Each row is a point. A path goes straight from each point to the next, and from the last back to the first. The post is the endless flat space through its rows: a point in 2 columns, a line in 3, a plane in 4, and so on, so that a path can go around it. How many times does the path go around the post? Going back the other way cancels.

Post (2 x 3):
[[  4  -4 -24]
 [  2  24  30]]
Path (15 x 3):
[[ 11  31   7]
 [ 20  12 -25]
 [  2  60  26]
 [-18  21   0]
 [-15 -15   1]
 [  5 -18   8]
 [ 38   7  -4]
 [ 30  28 -26]
 [-16  21 -28]
 [-39   7   7]
 [  0   1  15]
 [ 15 -16 -13]
 [  1  -2   8]
 [-36   8  13]
 [-11  31 -11]]
Times around: 1

Post (10 x 11):
[[  9  -9  -8 -17 -30  37 -14  43 -23  17  42]
 [ -5  -8 -14   1  24  20  30  -4 -46  14 -41]
 [-14  -7 -35 -23  40  26 -21 -12 -36 -60 -41]
 [ 19   2 -29   7 -41  -7  -1 -29   5  -2 -15]
 [  5  -2  -2 -34   3   6  14 -30   9  19  12]
 [ 12  -3   7  14  18  30  31  -8   7   5  31]
 [ 13  -8  -5  35  32 -21  30  49 -27  -2   7]
 [ -6  -8 -49  -2  33  24   3  17 -48 -54  44]
 [ -5  -3  19   9  53   3   8  -1 -55   2  28]
 [  0 -11 -12 -36 -34  31  20  -5 -22 -35 -42]]
Path:
[[ -6  -4  23   6  -3  16  22  15 -37 -32   3]
 [ 14  35   1  -5  21 -18   5  -7 -26  29  -7]
 [ 11  16 -14 -10  -2  40   7 -25 -51 -12  14]
 [ -6   4  -7 -10  29   4  29   2 -24 -17  47]
 [-27  -4  -3 -40 -31  33   3 -17  14 -20  28]
 [-14 -30 -43 -10  49  16   1   0  -7   1  -6]
 [  0 -26 -42  -6  32   9  16  12 -16  -7 -32]
 [-11 -15   6 -20  38  13   9  -7 -13 -19 -21]]
Times around: 0

Post (17 x 18):
[[ 19   8  22  -1  10  -1  -6   4 -28  -8  -7 -16  -1  18 -12  23 -16 -30]
 [ 19  -5  36  -2   5   2   6  -2   1  11  -7  -4 -11   6  14   8  38 -10]
 [ 25   0  12  10 -12  10   1  -1  -7 -10  10 -36  -3  12  14   4  -5  -5]
 [ 14   9   8 -25 -28   2 -17   1  -1  -1 -30  18   8  12  -2  16  26  15]
 [  5  -7 -28 -24 -25  -4   3 -41   6 -41   4  -5 -19  21 -26  10  22   1]
 [  3 -11 -21  -9 -35  12 -12 -29  -4  -4   6  12 -11 -22 -25   4   5  -2]
 [ 13 -22   2 -17  -1  -6  -5 -20 -19  -2 -14 -34  -5  -4   2 -18 -12  -2]
 [-17  15  35  -5  -9  13   5  22  14  33 -17   2 -22 -10   5   4  17  22]
 [  7   4 -14  -2  17   7  -9 -14  15  -3 -20  53  -9 -13 -10 -16 -15  -8]
 [-16 -11   5 -17  -4 -20   0 -22 -15   1 -13  12  -1   5  34   7 -21 -12]
 [ -6  -1  19   8  -9   6  -2  -2 -12 -26  -7   3 -26 -10  14  40   2   0]
 [  3 -13   7  -4 -14   6  -2 -12   6 -31   2  27   5   4 -10   7  -5  -3]
 [-16  -5   2  -1  -8   0   1 -17  16  33 -30  14   2 -15   0   5   1  23]
 [-18 -21 -26  -6  12 -12  16  -7 -16 -24  12 -18 -12 -17  -1   7  -5  -8]
 [ -7 -16 -15   8   9  59 -16 -14   7  -9   5  -6  -6  -8   1   7 -22 -18]
 [-52   2  -2  11  -1   9 -19  -3  -1   8 -26   3 -18  22  16   1   5   5]
 [  0  16 -12  14  -4   8  60   3 -10  11 -31  -8   1  -5 -12 -25  14   7]]
Path, 31 rows:
[[-28 -11  17  -6  -3  -3  12   0 -21   5 -26   8 -26  15  16  -2   3 -25]
 [  6 -14  -5  -9  -1 -35   3 -23 -30  20 -22  12  -4  -3 -11  -4 -21   0]
 [ -4   1 -20  -7   3  -2  12   8 -19  10 -19   4   3  -7 -25 -19  17  14]
 [-43 -16  -2  20  12  17  22  10 -16   6 -13 -16   5  11  -3   8  -3  30]
 [  1  -9  21 -17 -18  29 -11  20  -8 -15 -10   7 -20  -3  15  25  15  12]
 [ -8  -7  -6  10   7  16  20  12  18  -8  15  23   5  12  17  12  25 -26]
 [  5  -7 -14 -31  14  14  30  26  17  -6 -22  11  10 -19  -3  16  19  -1]
 [ -5 -28  -7 -25 -19  14  -9 -20  13 -10  19  -1 -11  15   4  18  -4   2]
 [  5   0 -26 -11   0  -2  18 -16 -43 -18  -7  17   0  19 -20   6   8 -30]
 [ 14   2  -3 -17  11  12   6  -6  -2 -34 -17  12  -1   8  -2 -21   2  12]
 [  2   5  20 -12  -8   3  -4  -7  -3  -9 -12  -9  -9   7   2 -14  -6  -5]
 [ 12 -16   6  16  -3  30  -8 -13  16  10  -6 -17  -4 -17 -13  -1  -2  -2]
 [-10  12  -6  11  -1  -5   3   5  34 -25 -12  13 -25  21   2   3  11   9]
 [ -4   7  -3 -37  -6 -17  13 -36  26  15 -23  17 -22  -4  -3 -19  32 -24]
 [-23   2  -7 -20   0  -5 -10 -21   5 -17 -35   8   3   8  -1  28  18  15]
 [  1 -27  -9  -2 -31  -2   1 -39  -9   3  18 -14  16   5  -4  -5 -11  -3]
 [  6  -8  28  -1  29   2  -9  25 -15   7 -28   8   0   8  -4   1   3   6]
 [ 25 -27  11   6  29 -23   6  21 -12   1 -11   3   7 -15  53   9 -14 -21]
 [ 10 -31 -26  -8 -21  23 -14 -14 -11 -23  14 -58 -13  -8   2 -17   1 -14]
 [ 11   5  13  -7  36  15  26   8   7  -2  -1 -21  -6  -4  19  17  10 -20]
 [ 13   3  -3  24 -15  34  -5 -13  -7  -5   9   4   5 -15  -7  -4  38   4]
 [ 12  21  -9 -15 -15  20  31   6 -16 -22 -32  24   1   1  -4  21  24  17]
 [ -7   8  -6  19 -28  30  25 -21   0  15 -10  16 -18 -10  22  19  13   0]
 [  8 -12   9  11 -28  -1   7  -4  33  13   4 -17 -32 -17  18  16  10  17]
 [-23  -8  -5 -26  -5 -33 -12 -10  11  -7 -30 -24 -13   6  34 -18 -17   1]
 [ 17 -10  10  -5 -19  13 -18 -12  -4  -9  -6 -18   4   0  -1 -11  10   4]
 [-11  -6   8  12  12  25   6 -32   9  14   9  -3  -3   9  -3  19  13  -4]
 [-11  17  20  23 -17  16  22  -2  -1   3   2   4 -34  10 -12  22  41  28]
 [ 23  -6   1 -12  -8  -8  -8 -36 -26 -21 -10 -18 -36   0  38 -11  31  -4]
 [  9  -5  22 -22   9  22  15  33  -9 -14   2 -19  23 -22   8   7  -6   0]
 [-10 -13  25   4 -16 -22  14 -22   3  -3  11   9   7  15   2   7   1 -29]]
Times around: 1
